Rows are points. A path goes straight from each point to the next, and from the last back to the first. The post is the endless flat space through its rows: a point in 2 columns, a line in 3, a plane in 4, and so on, so that a path can go around it. How many times does the path go around the post? Going back the other way cancels.

Post (2 x 3)
[[ 16 -20 -12]
 [-25   5  -5]]
Path (20 x 3)
[[ 31   9 -12]
 [-36  16  32]
 [-27 -32  -5]
 [-45 -18   1]
 [ 27 -21  10]
 [-27 -31   8]
 [ 10 -40 -38]
 [  7   4 -37]
 [ 51  -4 -18]
 [ -3 -13 -40]
 [ 51 -60 -19]
 [-24  -2  21]
 [-53  46   0]
 [ 30 -10 -32]
 [ 12  -8   2]
 [ -6 -29   8]
 [-47 -10 -12]
 [  5 -36 -41]
 [ -9 -26   0]
 [ 36 -33   4]]
Times around: 0

Post (10 x 11)
[[  5   2  -2  -7   4  -4   2  10   3   4  10]
 [  6   2   4   7 -22 -10  17  11  15  -3 -22]
 [ 34  35  15 -10 -19  34  20 -24 -11 -19  -3]
 [ -7 -20 -11 -13  10   7 -13   0  -8 -10  11]
 [-53 -10 -13  19  -4   4  -5   8  10  60  -4]
 [ 17   5 -31 -30   3  15   0  16  21 -23 -28]
 [ -1   0  10   5  12   6  -2 -20   5  -2   4]
 [ -4   4   5  -7  -7  -6  -1  -9 -10  17   2]
 [-27  -5  -8 -22  -7   0  -9  -5   6  10  17]
 [-21   2  -2  -3   2  -8   6  -5 -13   1  13]]
Path (31 x 11)
[[-26   0 -13   2  34  21 -17  -9   6  13  19]
 [ -1  -4 -10  -1 -20  -9  -6  32  -6  10  -8]
 [-11  11  -8   2   7   9   7  14  -5   1   6]
 [ -9  -7  19  27  -6   3  17 -15  13  -7 -29]
 [-19   1   1  -1   0 -15  15  -8  15  10   3]
 [  0  -7  10  -5 -37 -24   4  -2  -9  12  -2]
 [-36  -3 -30 -33 -18 -19  -5  19 -12  -2   9]
 [ 14  -3  -5 -27   8   7 -29   6 -14 -27   4]
 [ 17 -15  20   4  29   7  -9  -3  -4   6  10]
 [ 17  11   3 -13 -14  -8  17   0  -6 -43 -24]
 [-21  12  20   6  -3   1   1 -11 -21  25  37]
 [ 27 -23   2  -7 -17   2  -2  25   9 -12 -14]
 [ 22  18   3   5   1  36  31  -4  27 -19 -19]
 [ -1  -7  -2 -11   0  -1   4 -18   1  16  19]
 [-27   2  -6  -2 -36   6  16  10 -14 -10  19]
 [-15   6 -18 -26  35  -7 -28  10  13  -5  29]
 [-41 -10  -7 -24 -18  14   1   3 -28 -19  27]
 [-40  -3   1   1  14  -6   9   0  14  36  -5]
 [ -5  23   1  -1  -7  -1  17 -41  15  35 -48]
 [-26  17 -14 -36 -20  11  -5 -30  -6  31  36]
 [-16   3  -9  -4 -41 -11  -4   4 -45  12  -5]
 [-18   2   6 -11 -36  10  -3  -2 -11  17  10]
 [  9  -8  -5 -30   1   9  -7   4   8 -23  -1]
 [ -6 -11  25  -1 -41  -5  10 -29   7  55 -28]
 [  2  -2 -20 -19  33   7   9  -6  19  10   0]
 [ -7 -13  20 -21 -37   1  13   0  -1   1  25]
 [ -4  -7 -13 -21  14 -16   5   0  14  10  10]
 [-12  12 -11  -6 -17  -4  -2 -21  25  20 -33]
 [  9  13   3  14 -21  10  -2   2 -22  -1  -8]
 [ -9   7 -24 -11  -5  21   7  24  10 -30 -23]
 [  3   8  16   7   8   3  -2   4  -4  -1  10]]
Times around: 4

Post (17 x 18)
[[ 19 -11  10   9   7   0  12   6  11   1 -10  -1 -15  -2   7  13 -11   8]
 [ 13  -2  -9   9  -1 -10   8  14  19  11 -10  11 -10  10  -4  -1   6 -13]
 [-23 -20 -17  -2  -8   4   0  15   3 -10  12  11  -3   2 -15  -2   7 -10]
 [  5  -8 -32   0  -9  -4  -4  19   8  12  29  12 -22  -7  -3 -25 -10 -32]
 [ 39   0   8  10  19  -9  16  22 -17  19  -2 -14   3 -13   6  32 -29   1]
 [  8   5  15  -2  -2   7   8  11  20   2  10   4  11 -12  19 -10   0  18]
 [  4  -1 -28  22  12   3  -2  14 -28  -7  13  10 -18  -4  -5 -10   5  -8]
 [ -5   5  -1  -4  -1   3   7  -9   4   8  10  -5 -17 -18  10  -5  -2 -19]
 [-10   0 -33  -2   4  16  18   4 -11   2 -15 -15   3  -5   5  11 -11  16]
 [  1  10   4  16   3   5 -33 -26  37   2  13 -12  -9  10  10 -10   0 -10]
 [ -3   4   0  11   7   9   1 -11   1  -8  -5  12  -1  10  -6 -14  -8   2]
 [  6   0  -9  11   7   0   9  21 -28  28   1   3 -27  -9   5   5 -10  -5]
 [ -8  -6  -5  19  -9  11 -15   0   8  -5 -17  15  10   9   4  -1   3  -6]
 [-38   7 -34 -21  11  43   9  21   6  -5 -34 -11   3   9   8  -8   1  -7]
 [ 49   8  11  -3  -4  -9 -35  16 -47  19   9   2 -33  -5 -11 -30   6 -11]
 [-13  13   9   9  31  -5  -8 -17  17   7  -5 -28   2 -60   6 -10 -13   0]
 [-11 -13  -3  -6 -18 -24 -35 -15  44 -25  23  29  -2  22   3  14  -3 -16]]
Path (26 x 18)
[[ -3 -10 -14  13   2  -9 -17  11  13  11 -11 -13 -33  -6   4  12 -16  -6]
 [ 20   0  -9   8 -14 -32  18 -18   4 -29  18  30   8 -15  11 -20  15  18]
 [ 26   2   0 -15   1 -13  -5  17  -3   9  24  23   7 -24  11 -26 -17 -20]
 [-18   1  -4  -2  -7  17   5   3  28   1 -25  23  -8   1  20  -5  10   7]
 [-24   6   3  22  -7  10 -15  12  29 -21   6   0   3   1   8  20  23  12]
 [ -4  24 -33 -11  -2  13  -8 -21  -1   5 -25 -54 -11   8   7  15 -11 -21]
 [  2   3   0  11  13 -22 -15  -2  19 -28  10   9  -7  17  -6  10   5  13]
 [  4 -13  19  34 -30  13 -31   1   1 -11  -4  33   1   3   9 -21  13  17]
 [-17 -23 -20 -15  18  -5   6  13  22 -23  16  18 -22 -22 -12   3 -12 -28]
 [ 37  -9   5   9  31  -2 -26  32  -8   0  17   5   3  -9   4 -14  -3 -24]
 [ -2   7  -3   7  24 -12  -3   2  37  -1 -25  -5  -9  16   0   4  -2  -1]
 [ 11  25 -29  22   8  -6  10  23 -22   7  -3  14  -6  20   1  10   6  -9]
 [ -9  21 -18  11   8  16  -9   5  13  -7 -12   3   3  18  12   2 -15   5]
 [ -6  -8 -10  17 -28  -7 -11   0   7 -17  12   7   6  15   9  14   1  19]
 [ 13  18  22   3  24   0  -9 -35  40 -11   4  -9 -16  24  13  -5  -8  -8]
 [-30 -11  -4  -5   3   9  11  -8 -10  17  30  12 -26  -3 -12  -2 -14 -18]
 [ 12 -17   9  10   3 -15 -11  35  12   2  14   5 -15 -16 -21  17  -2 -18]
 [  8  14 -25  12   9  20   6  16 -49  -5 -16  -4 -19 -15  -1 -23  -3  -7]
 [ 35  -4   2  24  -3 -27  18   0 -11  21   6   3 -19   5  21  29 -12  -3]
 [ 25   8 -16   0   2   1  20 -16 -13  21  -5   4  -7   8   5  -4 -27 -13]
 [  4 -30 -14   4   3   0  19  35 -19  -4   1  20 -24  -8 -15  11   1  -3]
 [-12 -10  -2   2  13  21 -10   6 -22  17  -4  -1  -2 -21 -12   0 -14  -9]
 [ -4   5 -33 -12   9   8  22  27  -8  26   7   1   0   8 -12 -21  13 -29]
 [  7  -4  -1  11   6 -19 -17   2 -26  -2  10  17  -7   5  -5 -24 -12 -16]
 [ 25  13  18   9   5  17   6  37  -5   2  22 -11  -1  -2  10 -12 -14  -5]
 [-14   1  -9  24  -5  19  -3   2  -7   7 -16  11 -17  15  -8  18  -5  -4]]
Times around: 1
